Every row gives one point. To make a cloud, some directions were put in groups of two or more. Within a group, all points are equally far from the middle, so they leave a hole (a ring in 2 directions, a hollow ball in 3). The other directions are filled evenly. Then the cloud was stretched, turned, moved and blurred a little. How many holes are there, and how many directions does each take, smallest first?

Cloud, 14 rows:
[[ 0.13 -0.69]
 [ 0.23 -0.69]
 [ 0.17  0.43]
 [-0.04  0.54]
 [-0.01 -0.66]
 [ 0.22  0.42]
 [-0.46 -0.27]
 [ 0.31  0.33]
 [ 0.44 -0.62]
 [-0.59  0.13]
 [-0.03 -0.63]
 [ 0.03 -0.67]
 [-0.36  0.54]
 [-0.26  0.57]]
Holes: 1 (2)

Cloud (19 x 3):
[[-0.21  0.30  0.67]
 [ 0.44 -0.27  0.49]
 [ 0.65  0.21 -0.22]
 [ 0.02  0.28  0.72]
 [-0.04 -0.35  0.55]
 [ 0.76  0.06  0.35]
 [ 0.79 -0.07  0.12]
 [ 0.06 -0.70  0.23]
 [ 0.76 -0.10  0.22]
 [-0.55 -0.07  0.41]
 [ 0.49  0.05 -0.33]
 [ 0.64 -0.18 -0.19]
 [ 0.13 -0.41 -0.38]
 [-0.59  0.18  0.34]
 [ 0.79  0.38 -0.03]
 [ 0.46  0.69 -0.14]
 [ 0.59  0.56  0.57]
 [ 0.69  0.56 -0.07]
 [ 0.00  0.08 -0.41]]
Holes: 1 (3)

Cloud, 20 rows:
[[-0.30  0.19  0.52]
 [ 0.72  0.19 -0.02]
 [-0.59 -0.27 -0.43]
 [ 0.12 -0.77 -0.27]
 [-0.62 -0.10 -0.51]
 [ 0.23  0.11 -0.72]
 [-0.17 -0.08 -0.75]
 [-0.52 -0.38  0.36]
 [ 0.74 -0.07 -0.22]
 [-0.67  0.31 -0.01]
 [ 0.59  0.27 -0.32]
 [-0.12  0.45  0.41]
 [ 0.40  0.51 -0.38]
 [-0.42  0.62 -0.07]
 [-0.69  0.30 -0.08]
 [ 0.07  0.60  0.25]
 [-0.73  0.16 -0.13]
 [ 0.07  0.70 -0.38]
 [-0.06 -0.84 -0.11]
 [ 0.72  0.19  0.04]]
Holes: 1 (3)

Cloud (27 x 4):
[[-0.02  0.76  0.30  0.36]
 [ 0.39 -0.42  0.33 -0.20]
 [ 0.41  0.26 -0.41  0.18]
 [-0.43  0.74  0.45 -0.04]
 [ 0.40  0.29 -0.45  0.15]
 [ 0.13  0.11  0.41 -0.60]
 [ 0.43 -0.09  0.64 -0.05]
 [-0.79  0.20 -0.09  0.05]
 [ 0.18 -0.11  0.60  0.06]
 [-0.94 -0.09 -0.41 -0.06]
 [ 0.55  0.37 -0.05  0.12]
 [ 0.26 -0.32  0.19  0.07]
 [ 0.37 -0.26  0.79 -0.73]
 [-0.38  0.74  0.22 -0.26]
 [-0.12 -0.23 -0.60  0.52]
 [ 0.36  0.02 -0.19 -0.08]
 [ 0.21  0.07 -0.12 -0.29]
 [ 0.05  0.02  0.72  0.06]
 [-0.99 -0.27 -0.52 -0.10]
 [-0.70  0.33  0.07 -0.04]
 [-0.17  0.03  0.50 -0.66]
 [-0.58 -0.06  0.90 -0.51]
 [-0.91 -0.47  0.30 -0.26]
 [-0.52  0.37  0.47 -0.34]
 [-0.90 -0.19 -0.82 -0.07]
 [-0.90 -0.47  0.33 -0.27]
 [-0.47  0.14 -0.45  0.56]]
Holes: 1 (2)

Cloud (30 x 4):
[[ 0.33  0.34 -0.58  0.61]
 [ 0.43  0.19  0.46  0.46]
 [ 0.07 -0.19  0.61  0.34]
 [-0.02  0.86  0.45 -0.19]
 [ 0.72 -0.37 -0.55  0.25]
 [-0.52  0.57  0.02 -0.01]
 [-0.43  0.67 -0.04  0.05]
 [-0.01 -0.77 -0.23  0.14]
 [ 0.09 -0.73  0.39  0.13]
 [ 0.38  0.29 -0.65 -0.20]
 [ 0.69 -0.67 -0.19  0.10]
 [-0.18 -0.59  0.14  0.40]
 [-0.40 -0.05  0.00 -0.53]
 [ 0.45  0.96  0.07 -0.28]
 [-0.33 -0.59 -0.28  0.13]
 [ 0.36  0.93 -0.19 -0.20]
 [ 0.69 -0.30 -0.60  0.27]
 [ 0.05  0.24  0.85 -0.08]
 [ 0.45  0.62 -0.43 -0.32]
 [-0.47 -0.06 -0.21  0.50]
 [ 0.05 -0.42  0.71  0.04]
 [-0.32 -0.17 -0.24 -0.42]
 [-0.03 -0.12  0.86 -0.39]
 [ 0.66 -0.07 -0.68  0.34]
 [-0.44  0.61 -0.13  0.14]
 [-0.67  0.04 -0.12  0.01]
 [-0.36  0.13  0.56 -0.59]
 [ 0.39  0.18  0.10 -0.78]
 [ 0.34  0.70 -0.57  0.00]
 [-0.21  0.30 -0.36  0.61]]
Holes: 2 (2, 2)

Cloud:
[[-0.18  0.48  0.26  0.42 -0.22  0.50]
 [ 0.32 -0.03  0.35 -0.27  0.63 -0.18]
 [-0.32  0.19 -0.38  0.75 -0.03 -0.08]
 [-0.56 -0.27 -0.32  0.43 -0.59  0.39]
 [-0.04 -0.71 -0.66 -0.54 -0.36 -0.14]
 [-1.02 -0.64  0.03  0.30  0.21  0.12]
 [ 0.65  0.11 -0.31 -0.64 -0.17  0.06]
 [-0.78 -1.10  0.25  0.32 -0.16 -0.29]
 [-0.36 -0.02  0.56 -0.34 -0.17 -0.15]
 [-0.11 -0.90 -0.66  0.07 -0.08  0.33]
 [-0.22  0.21 -0.48  0.74 -0.18  0.05]
 [ 0.57  0.33 -0.46  0.42 -0.12  0.60]
 [ 0.87 -0.06  0.13 -0.06  0.02  0.06]
 [-0.32 -0.62  0.51 -0.50  0.24 -0.26]
 [-0.11 -0.31  0.09 -0.45 -0.84 -0.20]
 [-0.27 -0.56 -0.13  0.16 -0.57  0.72]
 [ 0.75 -0.17 -0.07 -0.33  0.01  0.37]
 [-0.33 -0.19  0.82 -0.05  0.20  0.28]
 [-0.66 -0.84 -0.15  0.21  0.51  0.10]
 [-0.30 -0.17  0.68  0.12 -0.08 -0.53]
 [-0.84 -0.89  0.12  0.36  0.27  0.29]
 [-0.65 -0.49 -0.35 -0.02  0.47 -0.09]
 [-0.37 -0.84 -0.61 -0.01 -0.38  0.51]
 [-0.37 -0.36  0.37  0.98  0.05  0.29]
 [ 0.68  0.64 -0.04 -0.08 -0.20  0.00]
 [-0.73 -0.52 -0.50  0.01 -0.36  0.32]
 [ 0.16  0.32  0.08  0.33 -0.57  0.55]
 [-0.34  0.02 -0.40  0.59 -0.39 -0.18]
 [ 0.10  0.03 -0.40  0.74 -0.51  0.43]
 [ 0.48 -0.69 -0.16 -0.46 -0.07 -0.27]
 [-0.08 -0.68  0.49  0.23 -0.39 -0.57]
 [-0.15 -0.01  0.91  0.31  0.06  0.18]
 [-0.88 -0.68  0.27  0.67  0.10  0.18]
 [ 0.36 -0.21 -0.32  0.79 -0.06  0.40]
 [-0.39 -0.93 -0.05  0.22  0.11  0.57]
 [ 0.05  0.09  0.04 -0.66  0.31 -0.09]
 [ 0.59 -0.31  0.00  0.06 -0.50 -0.45]
 [ 0.55  0.14 -0.54  0.34 -0.06  0.63]
 [ 0.11  0.16  0.01  0.10  0.36 -0.58]
 [ 0.12 -0.60  0.51 -0.24 -0.69 -0.08]
 [-0.24 -1.03  0.45 -0.31 -0.41 -0.32]
 [ 0.00 -0.03  0.01 -0.46 -0.38  0.67]
 [-0.03 -0.68 -0.84  0.04 -0.13  0.33]
 [-0.24 -0.28  0.82  0.05 -0.09 -0.39]
 [ 0.25 -0.45 -0.67  0.36  0.03  0.47]
 [-0.50 -0.69  0.19  0.92 -0.11  0.01]
 [-0.06 -0.69  0.05 -0.59 -0.83 -0.14]
 [ 0.47 -0.21 -0.32 -0.13  0.01  0.74]
 [-0.22 -0.55  0.02  0.28 -0.57  0.68]
 [ 0.44 -0.04  0.36 -0.15  0.55 -0.22]
 [-0.03  0.05 -0.69  0.17  0.12 -0.25]
 [-0.46 -0.01 -0.21  0.50 -0.49  0.51]
 [-0.32 -0.51  0.35  0.86 -0.15  0.39]
 [-0.03 -0.92  0.39 -0.56 -0.09 -0.17]]
Holes: 3 (2, 2, 2)

Cloud:
[[ 0.56  0.32  0.12 -0.28 -0.39 -0.30]
 [-0.40 -0.60  0.04 -0.43 -0.16 -0.10]
 [ 0.53  0.32 -0.70 -0.11 -0.14  0.48]
 [ 0.01 -0.86 -0.23  0.02  0.72 -0.40]
 [-0.48 -0.14  0.28 -0.25  0.60 -0.20]
 [-0.37 -0.56 -0.19  0.75  0.92 -0.05]
 [ 0.55 -0.59 -0.53  0.06  0.35  0.48]
 [ 0.14 -0.93 -0.28  0.30  0.49 -0.44]
 [-0.19 -0.01 -0.42  0.43  1.04  0.29]
 [-0.14 -0.33  0.00 -0.42 -0.17  0.34]
 [ 0.26  0.28  0.26 -0.06  0.55  0.39]
 [ 0.12 -0.19 -0.02  0.91  0.35 -0.79]
 [-0.62 -0.55  0.14  0.74  0.39 -0.68]
 [-0.43 -0.14 -0.07 -0.58 -0.06  0.01]
 [-0.23  0.17 -0.22  1.22  0.19 -0.33]
 [-0.79 -0.60 -0.26 -0.08  0.38 -0.34]
 [-0.40  0.26  0.45  0.52 -0.19 -0.74]
 [-0.18 -0.13 -0.05 -0.24  0.75 -0.44]
 [ 0.43 -0.57 -0.12  0.10 -0.29  0.43]
 [-0.51 -0.37  0.21 -0.15  0.75 -0.33]
 [ 0.58  0.23 -0.83  0.05  0.15  0.22]
 [ 0.00 -0.69  0.08 -0.42 -0.36  0.00]
 [ 0.01  0.25 -0.10  1.25  0.40 -0.32]
 [ 0.67  0.48 -0.31  0.41  0.42  0.23]
 [-0.34 -0.37 -0.13 -0.04  0.97 -0.37]
 [-0.14  0.32 -0.09 -0.36 -0.15  0.35]
 [-0.25  0.20  0.51  0.57  0.03 -0.83]
 [ 0.18  0.24 -0.28  0.72  0.45 -0.60]
 [ 0.34 -0.18 -0.46 -0.34 -0.06  0.65]
 [ 0.62 -0.16 -0.46  0.75 -0.34 -0.06]
 [ 0.69  0.25 -0.38 -0.33 -0.12  0.47]
 [-0.59 -0.59 -0.13 -0.41  0.01 -0.25]
 [-0.43 -0.40  0.41 -0.16  0.64 -0.22]
 [-0.14 -0.06 -0.18  0.38  0.73  0.60]
 [ 0.74  0.29 -0.44 -0.20 -0.02  0.46]
 [ 0.13  0.16 -0.14  0.32  0.86  0.54]
 [-0.44 -0.57 -0.41 -0.58  0.02 -0.28]
 [-0.28  0.19 -0.63  0.45 -0.31 -0.63]
 [ 0.15  0.01  0.07  0.01 -0.84 -0.63]
 [-0.52  0.10 -0.06 -0.49 -0.01 -0.10]
 [ 0.73  0.46 -0.39  0.03 -0.41  0.28]
 [ 0.43  0.10  0.13  0.23 -0.89 -0.12]
 [ 0.00  0.62 -0.22  0.98  0.03  0.08]
 [-0.50  0.37 -0.09  0.22  0.45 -0.64]
 [-0.07  0.25  0.27  0.43  0.19 -0.87]
 [-0.08 -0.56 -0.57  0.69 -0.15 -0.28]
 [ 0.05  0.71  0.07  0.49 -0.36  0.16]
 [ 0.85  0.39  0.12  0.17 -0.43 -0.02]
 [ 0.04 -0.68  0.44  0.38  0.23 -0.77]
 [-0.62  0.06 -0.56 -0.30  0.12 -0.39]
 [ 0.31 -0.55 -0.22  0.18 -0.23  0.47]
 [ 0.11  0.00  0.39  1.08  0.14  0.14]
 [ 0.57 -0.11  0.09 -0.48  0.25  0.34]
 [-0.04 -0.63 -0.12 -0.71 -0.16 -0.11]
 [ 0.48 -0.61  0.44 -0.11  0.23  0.15]
 [-0.13 -0.30 -0.01  1.14  0.46  0.08]
 [ 0.26  0.61 -0.20  0.60  0.60  0.27]]
Holes: 3 (2, 2, 2)

Cloud (54 x 6):
[[ 0.19 -0.54 -0.75 -0.37  0.18  0.08]
 [-0.74 -0.54  0.23 -0.42 -0.06  0.18]
 [-0.24 -0.38 -0.32 -0.59  1.14  0.35]
 [-0.31 -0.09  0.53 -0.89 -0.07 -0.04]
 [-0.31  0.48  0.04  0.33 -0.38  0.13]
 [-0.23  0.28 -0.46 -0.70  0.51  0.52]
 [ 0.13 -0.30  0.46  0.14  0.39  0.72]
 [ 0.51 -0.30  0.66  0.07 -0.15  0.13]
 [ 0.01 -0.41 -0.64 -0.37 -0.17  0.29]
 [-0.64  0.01 -0.70 -0.47  0.16 -0.28]
 [-0.16  0.01 -0.97  0.02 -0.11  0.42]
 [-0.19  0.54 -0.30 -0.32  0.27 -0.04]
 [-0.39  0.28  0.49  0.17  0.55  0.10]
 [ 0.20  0.13 -0.05  0.51  0.71  0.16]
 [-0.66  0.00 -0.48 -0.12 -0.47  0.17]
 [ 0.22  0.09  0.14  0.38  0.69  0.59]
 [-0.48  0.15 -0.02  0.19 -0.67  0.15]
 [ 0.08  0.01  0.49  0.21  0.81  0.29]
 [ 0.21 -0.08  0.41 -0.61 -0.31 -0.05]
 [-0.19 -0.01 -0.57 -0.23  1.00 -0.33]
 [-0.84 -0.36  0.23 -0.65  0.08  0.42]
 [-0.86  0.08 -0.38 -0.57  0.60  0.49]
 [-0.28 -0.15  0.77 -0.61  0.50 -0.12]
 [-0.19  0.23  1.01 -0.40 -0.17  0.25]
 [ 0.34 -0.52  0.37 -0.50  0.62 -0.10]
 [ 0.00 -0.05 -0.35 -0.04  0.75 -0.54]
 [-0.11  0.26 -0.71  0.31  0.14  0.71]
 [ 0.30  0.12  0.16  0.30  0.85  0.28]
 [ 0.40 -0.23  0.21  0.37 -0.30  0.07]
 [-0.01 -0.32 -0.35 -0.52  0.44  0.87]
 [ 0.17  0.04  0.34  0.06  0.96  0.13]
 [-0.28 -0.24  1.16 -0.17 -0.12 -0.17]
 [-0.12 -0.69 -0.37 -0.02  0.16  0.12]
 [ 0.05  0.03 -0.21 -0.49 -0.30 -0.30]
 [-0.51 -0.17  0.01 -0.71 -0.17  0.70]
 [-0.38  0.34  0.82 -0.32  0.23  0.18]
 [-0.67  0.15 -0.34 -0.72  0.37  0.67]
 [-0.11  0.08 -0.90 -0.13  0.64  0.90]
 [-0.34 -0.73  0.05 -0.15  0.16  0.18]
 [ 0.01 -0.54  0.72  0.15  0.05  0.14]
 [-0.49  0.37 -0.43 -0.64  0.53  0.22]
 [ 0.24 -0.16 -1.16 -0.19  0.68 -0.01]
 [ 0.35  0.14  0.19  0.30  0.75  0.44]
 [-0.12 -0.27 -0.69 -0.32 -0.30  0.29]
 [-0.42  0.35  0.24  0.26 -0.01 -0.29]
 [ 0.38 -0.04  0.66 -0.41 -0.13  0.21]
 [-0.09 -0.28 -0.27 -0.76 -0.25  0.15]
 [ 0.26 -0.58  0.12 -0.63  0.71  0.01]
 [ 0.33 -0.04 -1.05 -0.18  0.71 -0.04]
 [-0.70  0.27 -0.72 -0.53  0.51  0.18]
 [ 0.43  0.33 -0.26  0.22  0.12 -0.05]
 [-0.05 -0.05 -0.99  0.20  0.72  0.66]
 [ 0.18 -0.06  0.33  0.27  0.60  0.69]
 [ 0.24 -0.63 -0.49 -0.52  0.27  0.07]]
Holes: 3 (2, 2, 2)

Cloud, 77 rows:
[[-0.36 -0.05  0.86  0.03  0.69  0.33  0.07 -0.15]
 [-0.60  0.07  0.29  0.62 -0.20 -0.70 -0.56  0.08]
 [-0.75  0.19 -0.07  0.76  0.08 -0.27 -0.67 -0.04]
 [ 0.37 -0.14  0.20  1.05 -0.47 -0.18  0.46 -0.13]
 [ 0.35  0.48  0.60  0.44 -0.24 -0.16 -0.88  0.33]
 [-0.50  0.60  0.14  0.12 -0.34 -0.33  0.11 -0.25]
 [-0.35  0.20  0.94 -0.03  0.49  0.39 -0.68 -0.58]
 [ 0.53  0.44 -0.27 -0.30  0.04  0.37  0.58 -0.31]
 [ 0.35 -0.61 -0.35 -0.12  0.43  0.26 -0.10  0.01]
 [ 0.04 -0.41 -1.23  0.02 -0.15  0.24  0.34 -0.31]
 [ 0.21  0.06 -0.56  0.68  0.29  0.43 -0.08 -0.09]
 [ 0.37 -0.41  0.34  0.42  0.22 -0.31  0.59 -0.85]
 [-0.03  0.07  0.33 -0.48  0.45 -0.16  0.29 -0.81]
 [-0.28 -0.58 -0.05 -0.40  0.47 -0.48  0.09  0.03]
 [ 0.16  0.24  0.30 -0.42  0.27 -0.29 -0.28 -0.29]
 [ 0.16 -0.17  0.84  0.11  0.80  0.27  0.25 -0.24]
 [-0.42  0.00  0.98 -0.39 -0.31  0.22  0.31 -0.16]
 [-0.10 -0.05  0.66  0.49 -0.28 -0.39  0.06  0.31]
 [ 0.15 -0.66 -0.02 -0.54  0.06  0.78  0.38  0.07]
 [ 0.11  0.28  0.75  0.69  0.18  0.10 -1.03  0.01]
 [-0.06 -0.49 -0.47 -0.27 -0.02 -0.39  0.24 -0.88]
 [ 0.29 -0.61  0.12 -0.80  0.22 -0.36  0.59 -0.51]
 [ 0.29 -0.24  0.56 -0.26 -0.42 -0.50  0.12 -0.48]
 [-0.31 -0.72  0.13 -0.53 -0.52  0.19 -0.32  0.06]
 [-0.08  0.19 -0.05  1.09 -0.13 -0.13 -0.32  0.60]
 [-0.43  0.61 -0.34  0.23  0.17 -0.21 -0.24 -0.04]
 [-0.04  0.39  0.20 -0.52  0.40  0.41 -0.14  0.17]
 [-0.09  0.36  0.22  0.47  0.03 -0.63  0.09  0.36]
 [ 0.07 -0.29  0.43 -0.28  0.22  0.34 -0.08  0.12]
 [-0.31  0.03  1.00 -0.70 -0.52 -0.37 -0.18 -0.81]
 [-0.69 -0.06  0.69  0.42 -0.47 -0.79 -0.08 -0.57]
 [ 0.28  0.63 -0.13  0.15  0.49  0.65 -0.85  0.46]
 [ 0.18 -0.26 -0.10 -0.07 -0.33  0.18 -0.11 -0.39]
 [-0.49  0.19  0.46  0.66 -0.33 -1.11 -0.52 -0.15]
 [-0.27 -0.14  0.42  0.19  0.30  0.05 -0.23 -0.96]
 [ 0.05 -0.24  0.05 -0.28  0.58 -0.32  0.08  0.21]
 [ 0.08  0.22 -0.01  0.28 -0.63 -0.07 -0.07 -0.37]
 [ 0.57 -0.57  0.30  0.49 -0.30 -0.07 -0.01  0.80]
 [ 0.14 -0.09  0.08 -0.47  0.34  0.14  0.34 -0.58]
 [-0.35 -0.03  0.07  0.18 -0.05  0.36 -0.60 -0.68]
 [-0.11 -0.34  0.14  0.06  0.82 -0.31  0.56 -0.82]
 [ 0.58 -0.13 -0.43  0.41 -0.55 -0.67 -0.43  0.30]
 [-0.19 -0.34 -0.07  0.21 -0.55 -1.02  0.54 -0.50]
 [ 0.05  0.49 -0.60 -0.16 -0.10  0.16 -0.47 -0.20]
 [ 0.04  0.05  0.41  0.82 -0.42 -0.89  0.22 -0.09]
 [ 0.51 -0.20  0.41  0.13 -0.83 -0.52  0.27  0.46]
 [ 0.46  0.18 -0.10 -0.71 -0.09  0.42  0.27 -0.09]
 [ 0.20 -0.29  0.15 -0.07  0.08  0.90 -0.26  0.47]
 [ 0.18 -0.24 -0.45  0.57  0.33 -0.20  0.49 -0.38]
 [-0.54  0.41  0.38  0.18 -0.67 -0.57 -0.02 -0.64]
 [-0.06 -0.39  0.11  0.83 -0.38 -0.61 -0.07 -0.36]
 [-0.53 -0.06  0.52 -0.18 -0.63 -0.84 -0.59  0.10]
 [ 0.23 -0.13 -0.11  0.19  0.32 -0.15  0.18  0.72]
 [ 0.28 -0.09  0.52  0.80 -0.31 -0.06 -0.79  0.39]
 [-0.16 -0.08 -0.19  0.12 -0.06 -0.70  0.71 -0.62]
 [-0.37 -0.01  0.08 -0.52 -0.46 -0.24 -0.87 -0.47]
 [ 0.17  0.60  0.07 -0.53  0.30  0.67 -0.03  0.08]
 [-0.49 -0.35  0.14  0.38  0.01 -0.59  0.44 -0.49]
 [ 0.12 -0.33 -0.47 -0.09  0.00  0.11  0.40 -0.71]
 [-0.02  0.41  0.19  0.09  0.41  0.51  0.44 -0.68]
 [ 0.11 -0.01  0.08  1.02 -0.45 -0.17 -0.68  0.92]
 [ 0.07  0.38  0.21  0.56 -0.75  0.41 -0.85  0.35]
 [ 0.45 -0.44  0.18 -0.34 -0.36 -0.12  0.57  0.49]
 [ 0.50 -0.20  0.12  0.94 -0.42 -0.44  0.39  0.72]
 [-0.16 -0.84  1.02 -0.17  0.08  0.10  0.64 -0.38]
 [-0.23 -0.53  0.54 -0.41 -0.80 -0.06 -0.02 -0.28]
 [-0.08  0.57  0.58  0.68 -0.34  0.12  0.14  0.43]
 [-0.28 -0.86  0.05  0.49  0.16 -0.29 -0.22 -0.97]
 [ 0.37 -0.50 -0.48  0.72 -0.72 -0.68  0.01  0.46]
 [ 0.15  0.15  0.15  0.02 -0.01  0.32 -0.11  0.83]
 [-0.11  0.24  0.32  0.08  0.43  0.54  0.46  0.10]
 [-0.25 -0.18 -0.07  0.26 -0.52 -0.91  0.34 -0.37]
 [ 0.24  0.73  1.06  0.31  0.33  0.24 -0.40  0.68]
 [ 0.17 -0.29  0.41  0.26 -0.44  0.40  0.79  0.37]
 [ 0.25  0.25 -0.21  0.89 -0.17 -0.33  0.29  0.40]
 [ 0.00 -0.31 -0.18  0.72 -0.06  0.05  0.17  0.61]
 [-0.59  0.08  0.11 -0.21  0.71  0.27 -0.10 -0.82]]
Holes: 1 (3)
